Each row of a before or after table is a point. The points were changed in one or more steps. Then noise was added and the rows were shuffled. The steps act on how far a point lies along the listed directions, d1 being the first. What was done? A step turns or swaps two directions, mirrors them in a line or flattens them onto one, adds a multiple of one to another, or multiplies one. Angles are multiples of 10 degrees, from the lower direction toward the higher: turns from -170 to 170, lines from 10 to 170 but not 90. Use the fewest steps. Two steps may share a direction if one is a turn and the other turns, adds or multiplies; they go together, in the order done. Otherwise the lowest direction goes first.

Directions:
(1): [ 3.3  6.4 -1.5]
(2): [ 1.8 -2.5 -6.6]
Before:
[[-2.0 -4.8 -4.2]
 [ 3.0  4.8 -2.9]
 [-1.9 -0.7  4.4]
 [ 0.5  1.0  4.6]
 [-3.3 -1.6  1.0]
 [-4.6 -5.6  3.2]
 [ 3.9  5.5 -1.5]
 [-5.6 -4.6  6.9]
 [ 1.3 -0.1 -6.8]
 [ 0.9  6.4  1.9]
 [-0.9 -7.4 -2.0]
 [ 0.5 -8.6 -2.8]
 [-4.8 -3.8  8.2]]
After, 13 rows:
[[ 0.9  1.5 -6.5]
 [ 5.3 -1.3 -7.0]
 [-1.2 -6.1 -5.3]
 [ 3.2 -1.7 -6.6]
 [-2.5 -9.6 -2.0]
 [ 0.4  4.9  3.7]
 [-3.1 -8.6 -3.4]
 [ 2.4  6.6 -2.5]
 [-0.9 -3.6  3.1]
 [-2.1 -1.9 -2.7]
 [ 0.4  4.2  6.0]
 [-2.1 -4.5  0.7]
 [-2.8  1.0  6.0]]
Steps: turn d1 and d2 by -70 degrees

Directions:
(1): [ 4.4  7.4  6.4 -1.6 -4.4 -2.6 -0.9  3.6 -2.0]
(2): [ 5.3  1.7 -2.3  4.9  8.1 -5.5  1.2  2.0 -1.1]
(3): [-4.6  3.3  2.2 -0.5  2.7 -1.9  0.6 -7.3 -7.7]
Before, 8 rows:
[[  7.9   0.2  -1.1   2.3   3.0   0.2   1.1   4.4   3.0]
 [ -5.5  -3.7  -2.0   1.5   3.8   1.1  -1.2  -3.6  -4.6]
 [ -8.2  -6.8  -6.8   1.4   1.2   3.0  -0.2  -0.3   2.2]
 [  2.1  -3.7   0.9  -3.5  -4.7   3.1  -3.4   6.2   4.3]
 [  4.8   1.6  -0.4   3.2   2.9  -5.0   0.1   3.8  -0.7]
 [ -0.5   0.5  -5.0   2.7  11.3  -5.9  -0.2  -6.0  -6.3]
 [ -3.2 -11.2  -6.8   0.9   0.2   5.6  -3.1  -0.8   7.5]
 [ -2.5   0.2  -1.3   2.0   7.6  -3.0   2.1  -6.6  -4.0]]
After, 8 rows:
[[-8.7 -3.1 -1.0 -3.2 -7.0  4.5 -1.3  0.6  1.6]
 [-6.0 -0.1  2.9 -1.8 -2.4  2.8 -2.2 -2.6 -4.8]
 [ 4.7  3.7  3.0  0.6 -1.9 -3.5 -0.6  4.6 -0.8]
 [-3.1  5.0  6.1 -3.6 -3.2 -0.5  0.3 -5.4 -5.1]
 [-2.0  8.1  7.2 -6.2 -5.6 -2.0 -3.3 -3.8 -7.7]
 [-3.7 -7.2 -0.8 -3.7 -8.5  7.5 -4.4  0.3  7.1]
 [ 7.6  2.1  2.2 -0.5 -2.0  1.4  0.3  4.6  2.4]
 [ 2.6 -6.8 -3.8  0.3  1.9  1.8 -2.3  5.5  4.9]]
Steps: swap d1 and d2

Directions:
(1): [ 3.0 -4.5  0.9  3.3 -4.3 -5.6 -2.5  6.8 -4.9  0.8  2.3  5.9 -1.9 -6.4]
(2): [ 1.8 -0.5 -3.1  1.3 -5.5 -6.4 -1.7 -2.6  6.1  1.5 -9.0  3.4  4.2  2.7]
(3): [ 5.8  2.8 -2.8 -1.2  2.5 -6.4  1.0 -0.2  1.7  8.5  2.7 -4.9 -6.7  1.1]
(4): [ 5.5 -1.6  2.1 -2.4  9.7  0.2 -4.7 -1.5 -3.9  0.0 -3.5  6.7 -0.1  4.2]
Before, 9 rows:
[[  8.1   2.6  -1.7  -4.0  10.6  -5.0  -6.4  -7.5  -0.9   3.0  -2.3   1.6
   -3.2   8.1]
 [ -1.0   1.1  -1.4  -2.1  -1.1  -5.9  -4.9  -2.2   7.1   5.5 -11.8   4.5
    7.2   7.8]
 [  3.1   2.6   1.1  -0.9   7.6   2.5  -2.3  -4.9   2.1  -1.0  -0.1  -2.3
   -2.2   2.1]
 [ -3.5   2.2  -0.4  -1.3   4.3   3.1  -1.9  -1.8   0.3  -0.8   2.2  -2.7
    1.3   4.0]
 [  1.1   0.9   1.2   0.0   5.4   3.6  -3.6  -3.6   0.9  -5.0  -6.9   3.4
    4.8   3.8]
 [  0.5  -1.3   3.5  -1.4   5.4   1.6  -2.2   1.9  -1.3  -1.8  -3.6   4.2
    4.0   2.3]
 [  1.3  -0.8  -2.5  -3.8   6.2   3.8  -1.9  -4.7   1.5  -2.1  -5.3   3.5
    5.1   6.0]
 [ -8.6   3.6  -1.5   2.6  -8.9   5.8   5.7   0.3   4.9  -5.7   6.5  -7.3
    5.9  -4.6]
 [ -1.1  -6.1   1.8   6.0 -11.3  -4.0  -0.1   7.3  -2.0  -6.7   0.4   6.4
    3.5  -4.2]]
After (9 x 14):
[[ -6.8   4.4  -2.4   2.2  -8.1   3.9   5.9   0.3   5.4  -3.1   7.3  -8.8
    4.0  -4.2]
 [  2.2  -0.3  -2.8  -4.1   6.6   2.7  -1.6  -4.7   1.7  -0.8  -4.9   2.6
    4.1   6.2]
 [ -3.3   2.3  -0.5  -1.3   4.6   2.8  -2.0  -1.8   0.3  -0.4   2.2  -2.8
    1.1   4.1]
 [  2.5   2.4   1.3  -0.7   7.2   3.2  -2.5  -4.9   1.7  -1.9  -0.4  -1.6
   -1.5   2.0]
 [  1.6  -0.8   2.9  -1.5   5.7   0.3  -1.9   2.0  -0.9  -0.2  -3.0   3.3
    2.7   2.6]
 [  1.0  -5.0   0.8   5.4 -10.3  -6.6   0.3   7.3  -1.4  -3.6   1.3   4.5
    1.0  -3.8]
 [ -1.1   1.2  -1.5  -2.3  -1.1  -5.9  -4.8  -2.3   7.0   5.4 -11.7   4.6
    7.3   8.0]
 [  2.6   1.6   0.4  -0.3   6.1   2.0  -3.3  -3.5   1.3  -2.8  -6.2   2.0
    2.9   4.2]
 [  5.8   1.5  -0.6  -3.6   9.7  -2.6  -6.7  -7.4  -1.5  -0.3  -3.2   3.6
   -0.7   7.5]]
Steps: multiply d3 by 0.4

Directions:
(1): [-3.9  0.4 -6.1 -8.8 -3.5  1.6  2.1 -7.6  1.6 -4.9 -3.1  4.1 -5.2  4.8
  2.7  4.7 -0.2  2.3  1.9 -2.7 -7.4 -0.7 -0.5  1.5 -3.6 10.2 -1.5  0.3
 -1.8  5.3  2.5  2.7]
(2): [-3.3  4.2  0.0 -2.4  5.5 -1.9  8.1 -0.5  1.7 -1.7 10.5 -3.3  5.5  1.7
  1.2  0.5 -1.3 -2.8 -1.6  8.8 -1.4 -8.0 -1.6  2.7  0.2  4.2  2.6 -1.7
  9.0 -0.1 -0.6  2.7]
(3): [ -1.8   0.9   5.4   5.2  -0.1  -1.4   1.9  -2.9  -2.8   6.8  -1.1  -2.9
  -0.2   5.2   4.5  -3.2 -10.3   5.2  -0.2   3.4   0.7  -0.6   3.8   2.2
  -5.0   5.0  -6.3   8.2  -3.4  -5.5   4.1   0.5]
(4): [-1.4  8.2  0.5  1.1  2.8  0.7  4.0 -6.8 -0.6 -2.2 -4.4 -1.5 -3.0 -1.7
 -2.4 -3.1  1.4  5.5  4.1 -1.1  0.8 10.5 -0.7  9.7  3.1 -3.5  2.4 -2.6
  6.7 -5.1  1.9  3.7]
(5): [-1.6  3.2 -1.5  0.6  2.7  9.6 -1.2  4.4 -6.4 -3.2  0.6  4.0  2.7  3.3
 -0.1 -1.9 -3.7  1.8 -5.1 -0.9 -5.4  2.4 -3.1 -1.5  0.1  4.0 -4.1 -8.1
 -1.6 -8.9 -8.4 -3.3]
Before, 13 rows:
[[  0.4  -2.1   1.7   5.2   0.0  -5.7  -0.1   0.0   2.6   0.7  -2.9  -0.4
    0.7  -1.1  -3.3  -1.7   2.9  -2.6   1.6  -2.0   6.7   5.3   1.8   0.6
    2.8  -7.5   4.2   1.4   1.6   1.4   3.3   2.0]
 [ -1.0   1.7  -2.0  -1.2   2.0  -2.2   3.3  -0.4   2.3  -2.9   4.8  -0.3
    0.6  -1.1   1.7   1.0   1.7  -0.6   1.2   5.0  -3.3  -5.5   0.3  -0.4
    1.1   1.5   4.3  -0.3   5.2   4.6   1.6   3.3]
 [  2.1   1.9  -0.5  -0.6   0.0  -4.6   1.8  -3.2   3.3  -1.3  -6.1  -2.3
   -3.1  -5.6  -0.8   2.0   2.0   0.7   6.4  -0.1   2.1   4.7  -0.2   4.3
    1.0  -2.9   6.0   1.2   5.0   5.0   4.3   3.5]
 [ -3.4  -0.1  -3.6  -4.2  -3.5   3.1   0.9  -8.9  -2.7  -1.4  -8.0   0.5
   -8.2   5.1   3.5   0.0  -0.5   7.3   2.1  -3.3  -3.8   6.0   1.5   4.6
   -4.2   5.8  -0.7   0.2  -3.0  -0.6   1.8   3.8]
 [  3.4  -0.1   0.8   5.1   0.5   5.0  -2.5   8.8  -3.6  -1.0  -3.9   0.2
    5.2  -5.6  -3.9  -2.3  -0.2   1.4  -3.7  -2.5  -0.7   4.3  -1.2  -3.4
    1.6  -7.0   0.8  -7.5  -3.5  -5.9  -4.6  -1.3]
 [ -4.0   2.1   4.0  -0.9  -3.0  -0.7   5.5 -11.8  -2.8   4.7  -2.4  -2.0
   -2.4  11.7   8.0  -1.3 -11.1   9.8   1.2   3.4   0.6  -2.2   3.6   7.6
   -6.8  10.7  -4.7  10.3  -1.6  -2.5   9.2   4.5]
 [  1.4  -2.7   0.1   0.4  -1.9  -1.9  -1.9   1.4   1.8  -1.2   0.7  -1.9
    0.9   0.4   0.2   2.9   2.9   0.6  -1.3   1.3  -0.5  -3.4  -1.5  -1.7
    1.2   2.3   2.7   2.0  -2.8   1.7   1.2   1.1]
 [  5.2   0.4   1.1   2.9   0.8   0.0  -2.9   4.9  -0.6   1.4  -1.0  -0.3
    1.2  -1.6  -0.3   1.2  -1.3  -0.6  -1.4   0.0   0.2  -1.7   1.4  -1.5
    1.6  -5.1   0.0  -1.0  -1.1   0.8  -2.2  -5.6]
 [  1.1   0.2   0.2  -0.4  -1.9  -1.7   0.5  -0.6   1.5   0.9  -4.6  -0.3
   -5.1  -1.5  -2.3   2.0   4.3  -0.2   4.3  -2.8   1.2   0.3   1.3   2.6
    2.6  -4.4   3.4   1.0   1.8   1.7   1.8  -0.2]
 [ -2.6  -0.9   7.6  12.9   1.8  -4.7   1.9  -1.3  -4.5  12.2  -4.6  -6.6
   -0.9   3.3   4.0  -3.8 -12.4   8.4   1.0   0.8   7.0   2.3   7.5   4.9
   -2.3  -5.2  -6.6  12.2  -3.3  -8.1   4.6  -2.0]
 [  1.7   0.6   2.8   3.1   2.3   1.6  -1.8   2.7  -0.1  -0.9  -2.7  -2.4
    2.8  -5.8  -4.0  -2.2   0.5  -0.6   1.4   1.9   4.8   7.9   0.0  -0.1
    0.7  -6.1   3.3  -3.7   3.0  -6.5  -2.8  -2.7]
 [ -3.8   3.7   9.5  11.6   3.7  -1.6   6.7  -3.1  -3.2   9.5   2.1  -6.7
    2.2   5.6   6.3  -7.5 -15.0   7.4  -1.5   8.4   2.1  -1.5   5.8   6.7
   -5.4   4.5  -3.0   9.5   2.4 -13.2   5.2  -0.4]
 [  0.0  -7.3  -0.8  -0.8  -5.7   0.6  -2.0   1.5   4.4   3.2   0.8   0.8
   -0.5   2.8   3.1   1.9  -2.4  -3.5   0.2  -0.3  -1.6  -4.4   2.1  -5.3
   -3.8   5.5  -4.4   6.7  -6.2   7.5   1.6  -1.9]]
After, 13 rows:
[[  3.7   0.0   0.9   5.4   0.2   5.4  -2.4   8.3  -3.3  -0.9  -4.6   0.4
    5.3  -5.4  -4.1  -1.9  -0.3   1.4  -2.9  -2.3  -0.5   5.0  -1.7  -3.0
    1.8  -6.3   0.9  -7.3  -3.3  -6.1  -4.8  -0.8]
 [  1.1   2.3   2.9   2.9   2.7   2.0  -1.0   0.9  -0.3  -1.5  -3.6  -3.1
    2.5  -6.1  -4.0  -2.8   0.6   0.0   1.6   1.9   5.0   9.5  -0.5   1.8
    0.9  -6.5   3.6  -4.1   4.6  -7.3  -1.9  -2.0]
 [  0.8 -11.2  -1.3  -1.0  -6.9   0.1  -3.6   4.5   4.7   4.1   2.6   2.1
    1.0   3.8   4.0   3.1  -2.6  -5.8  -1.0   0.6  -1.2  -9.1   2.2  -9.4
   -5.2   7.1  -5.4   8.1  -9.1   9.6   0.5  -3.5]
 [ -3.8   1.6  -3.4  -4.3  -2.7   2.6   1.9 -10.4  -2.5  -1.7  -9.2  -0.3
   -9.6   4.6   3.0  -0.6  -0.3   8.4   3.3  -3.7  -3.3   8.4   0.6   7.1
   -3.0   5.2   0.0  -0.5  -1.5  -1.8   1.9   5.2]
 [  1.8  -4.5  -0.2   0.7  -2.1  -2.1  -2.3   2.0   1.8  -0.9   1.2  -2.0
    2.3   0.4   0.4   2.5   2.9   0.1  -2.2   1.5  -1.0  -4.5  -1.6  -3.2
    1.0   2.8   2.4   2.3  -3.3   2.2   1.2   0.4]
 [  1.0   1.2   0.3  -1.0  -1.2  -1.8   1.2  -0.9   1.3   1.2  -5.1  -0.9
   -5.7  -2.1  -2.5   1.4   4.7   0.4   5.1  -3.0   1.3   1.2   1.5   4.6
    2.8  -5.0   3.8   0.4   3.1   0.8   2.6   0.4]
 [  5.4   0.1   1.4   2.7   0.1  -0.2  -3.6   5.8  -0.7   2.4  -0.3   0.0
    1.3  -1.6   0.2   1.7  -1.6  -1.2  -2.3   0.3  -0.1  -3.5   1.4  -2.2
    2.1  -4.3  -0.2  -1.3  -1.8   1.8  -2.5  -5.9]
 [ -4.0   5.1   9.6  11.6   4.8  -0.9   7.6  -3.9  -3.4   9.0   1.6  -6.9
    2.0   5.2   6.1  -7.6 -15.3   8.0  -0.6   7.9   2.1   0.0   5.2   7.7
   -4.7   3.3  -3.0   9.3   3.2 -14.7   5.2   0.1]
 [  0.5  -1.5   1.6   5.3   0.5  -5.9   0.7  -0.8   2.0   0.5  -3.6  -0.8
    0.9  -1.1  -4.0  -2.0   2.8  -1.1   2.2  -2.0   6.8   7.0   2.5   1.9
    3.5  -8.6   4.8   1.4   2.9  -0.2   3.4   2.5]
 [ -4.6   3.4   3.9  -0.1  -2.9  -0.7   5.5 -12.9  -2.8   4.9  -2.9  -2.0
   -3.0  11.7   7.9  -1.3 -10.7  10.6   1.8   3.4   1.0  -0.7   3.4   8.8
   -6.5  10.3  -4.2   9.8  -0.7  -3.2   9.4   4.9]
 [  1.3   3.9  -0.9   0.0   0.9  -4.6   3.4  -5.4   3.2  -2.3  -7.6  -2.6
   -3.8  -6.0  -1.6   1.4   2.5   2.1   7.4  -0.4   2.2   8.1   0.0   6.7
    1.4  -4.1   6.4   0.3   6.6   3.4   4.1   4.5]
 [ -3.2   0.4   8.1  13.1   2.4  -5.1   3.0  -2.6  -4.4  12.3  -5.3  -7.2
   -1.2   3.1   3.6  -4.4 -12.4   8.9   1.5   0.3   7.3   3.7   7.3   5.5
   -1.7  -5.5  -6.3  11.9  -3.1  -8.3   4.6  -1.0]
 [ -1.3   1.5  -2.3  -1.5   1.9  -2.3   3.3  -0.2   2.5  -2.8   5.0  -0.4
    0.5  -1.2   1.8   0.8   2.2  -0.8   1.0   5.1  -2.8  -5.8   1.0  -0.6
    0.8   1.9   3.8  -0.2   4.9   5.1   1.4   3.2]]
Steps: multiply d4 by 1.6
